Each row is a point. The window is the flat piece filled in between its corners: a triangle in 3 columns, a solid with four corners in 4, and so on. A path goes straight from each point to the next, and from the last back to the first. List the points from which the path goes on through the window.
In the rows, 100 means zero.

Window (4 x 4)
125  83  88  89
80  177  69  73
77  82  106  108
57  5  53  136
Path:
(1): 145  154  101  133
(2): 123  147  63  139
(3): 68  105  67  34
(4): 98  149  108  60
(5): 107  142  73  117
(6): 106  42  70  160
(7): 56  20  79  91
(8): 43  104  69  55
Through the window after points: 8

Window (6 x 6)
96  97  70  90  43  109
114  109  146  41  89  70
137  135  146  143  123  98
80  63  108  99  92  79
82  119  72  42  173  23
138  104  71  92  160  62
Path:
(1): 140  131  133  137  116  79
(2): 106  124  147  113  138  129
(3): 83  82  92  97  163  120
(4): 92  72  113  86  43  29
(5): 116  91  97  73  81  37
(6): 74  97  96  46  108  109
(7): 79  76  94  77  155  107
(8): 97  95  98  84  96  35
(9): 110  110  106  130  96  53
(10): 105  101  104  76  152  119
(11): 100  82  73  43  160  70
(12): 106  119  65  67  109  23
(13): 120  91  90  124  70  63
(14): 115  102  113  98  109  110
(15): 76  91  64  58  136  112
(16): 114  119  86  97  125  5
Through the window after points: 1, 3, 7

Window (6 x 6)
70  164  129  195  138  96
42  112  82  103  105  119
144  89  51  102  93  77
108  63  89  84  50  115
121  127  79  58  110  114
85  68  111  105  150  91
Path:
(1): 96  117  90  117  103  127
(2): 86  144  91  96  108  77
(3): 127  92  99  87  83  78
(4): 116  81  62  113  85  132
(5): 76  106  101  156  134  135
(6): 89  108  101  133  99  58
(7): 81  93  106  84  104  70
(8): 45  119  58  130  121  164
(9): 93  108  103  109  109  136
(10): 64  111  107  99  97  92
(11): 45  102  112  99  93  70
(12): 84  109  100  118  114  148
(13): 127  102  59  98  105  166
(14): 108  104  91  71  89  97
(15): 94  106  99  93  74  69
(16): 121  106  60  117  99  136
Through the window after points: 7, 13

Window (8 x 8)
49  155  136  108  109  60  105  104
95  72  130  143  97  86  70  107
141  72  85  86  99  167  150  73
20  143  106  107  52  5  70  142
21  113  121  61  104  75  78  121
135  112  103  77  101  117  74  77
155  63  135  53  102  120  142  65
86  89  85  102  124  58  96  79
Path:
(1): 133  99  133  99  133  91  120  118
(2): 118  72  98  86  66  110  108  49
(3): 81  95  128  123  64  78  100  26
(4): 109  128  92  83  110  82  105  161
(5): 108  106  111  44  102  65  103  145
(6): 62  116  110  86  92  97  111  73
(7): 110  95  119  86  72  81  90  47
(8): 120  101  103  78  120  110  96  101
(9): 70  101  131  79  132  90  91  152
(10): 66  97  108  86  74  87  87  63
(11): 92  90  109  92  81  117  115  65
(12): 144  100  106  74  122  111  129  116
(13): 80  138  120  97  134  57  106  127
(14): 56  133  129  99  90  79  95  88
(15): 61  98  120  160  64  93  103  48
(16): 79  94  115  96  106  59  86  133
Through the window after points: 7, 9, 11, 13

Window (8 x 8)
70  100  107  99  105  123  106  64
96  104  105  74  104  93  123  106
29  99  71  107  123  85  126  81
63  138  92  84  94  95  82  85
65  6  84  111  94  84  81  140
190  89  82  130  72  98  82  123
195  99  89  93  92  74  70  76
75  107  81  88  141  116  91  99
Path:
(1): 96  106  105  140  154  78  105  102
(2): 120  89  82  59  68  94  99  90
(3): 58  89  58  63  87  108  109  92
(4): 90  87  114  124  109  92  87  119
(5): 138  101  133  138  117  78  65  104
(6): 129  80  66  85  97  94  99  91
(7): 122  77  56  76  61  109  93  126
(8): 109  87  120  124  114  81  104  89
(9): 145  99  117  107  102  68  81  92
(10): 146  87  44  81  94  106  87  74
(11): 50  101  54  94  105  108  133  85
(12): 78  96  105  105  118  74  102  96
(13): 102  108  109  111  100  97  99  92
(14): 122  61  62  62  96  132  99  67
(15): 62  123  58  68  111  123  106  91
(16): 54  99  117  101  129  83  83  82
Through the window after points: 1, 9, 11, 13

Window (9 x 9)
157  77  138  55  111  104  142  88  118
83  84  67  69  77  96  100  113  147
82  102  101  106  195  92  42  74  38
116  140  114  103  161  74  7  101  38
107  79  103  121  77  94  93  59  142
100  79  24  107  51  77  99  80  95
101  109  124  79  74  76  175  97  133
75  60  87  108  46  106  89  104  88
117  141  99  106  149  136  80  101  70
Path:
(1): 91  101  82  68  98  91  72  54  65
(2): 95  81  94  110  122  84  93  99  107
(3): 105  104  87  108  108  83  90  136  113
(4): 105  104  125  53  111  99  63  13  74
(5): 98  85  114  70  89  106  88  35  92
(6): 112  90  63  120  113  89  67  132  89
(7): 111  71  80  130  104  110  126  106  113
(8): 96  104  118  46  76  84  115  65  114
(9): 109  109  116  81  123  103  100  64  99
(10): 137  72  84  118  103  107  92  133  95
(11): 129  75  95  131  167  106  92  120  121
(12): 89  117  87  44  59  82  105  64  50
(13): 114  118  98  63  116  108  61  81  73
(14): 111  91  103  121  127  66  98  99  88
(15): 85  93  100  124  154  106  67  107  78
(16): 100  94  93  63  117  71  61  24  49
Through the window after points: 3, 9, 13, 15

Window (9 x 9)
119  91  92  62  28  183  50  134  63
96  87  93  69  104  63  67  75  63
75  68  100  131  95  61  73  50  180
137  110  154  113  61  114  140  126  105
116  127  132  134  148  115  115  92  81
97  118  100  102  40  152  149  112  80
66  81  103  89  116  100  133  133  75
68  56  124  75  97  113  84  71  71
50  128  174  66  68  59  81  89  146
Path:
(1): 87  99  116  65  102  117  101  67  93
(2): 64  64  124  14  93  85  119  70  119
(3): 120  142  137  169  80  100  57  135  72
(4): 79  103  139  93  66  93  87  134  76
(5): 109  102  90  67  110  127  129  68  86
(6): 63  99  116  57  114  104  98  82  118
(7): 99  82  140  155  38  89  128  105  56
(8): 59  108  126  129  20  67  120  128  71
(9): 122  101  94  59  109  194  130  78  101
(10): 84  110  147  81  114  94  106  75  131
(11): 57  83  98  116  30  50  51  97  124
(12): 114  105  185  129  5  116  62  104  56
(13): 85  88  52  62  153  112  125  74  136
(14): 108  95  124  42  80  139  127  104  79
(15): 92  118  145  112  53  103  85  125  97
(16): 96  64  101  143  57  83  77  138  54
Through the window after points: 8, 10, 16

Window (11 x 11)
52  116  77  5  90  90  117  122  78  92  117
43  61  115  169  125  84  39  60  104  96  104
115  132  115  144  119  61  104  101  67  91  80
69  102  88  39  116  139  121  116  110  136  130
95  59  121  172  100  113  57  91  110  55  97
117  66  104  132  87  77  46  68  99  112  90
118  149  91  110  112  49  131  76  129  69  68
22  106  123  40  60  123  131  86  84  123  103
57  13  135  125  112  89  73  105  111  112  93
91  136  50  127  104  82  132  91  86  82  37
143  154  97  109  156  92  79  98  112  62  16
Path:
(1): 111  106  92  105  138  104  135  69  86  72  62
(2): 48  109  94  117  75  65  34  110  136  104  89
(3): 78  123  96  101  75  75  52  131  125  96  48
(4): 61  87  112  95  136  125  162  61  80  87  125
(5): 102  36  97  127  142  79  98  53  102  85  86
(6): 74  89  119  135  89  117  67  113  108  82  101
(7): 37  118  113  108  48  106  87  134  123  106  90
(8): 73  84  96  71  114  99  100  73  90  95  93
(9): 85  102  92  124  131  83  122  19  93  55  100
(10): 102  117  108  106  103  73  94  132  108  106  68
(11): 104  153  114  103  114  78  53  112  139  100  72
(12): 98  56  71  137  111  90  123  70  66  69  81
Through the window after points: 5, 9
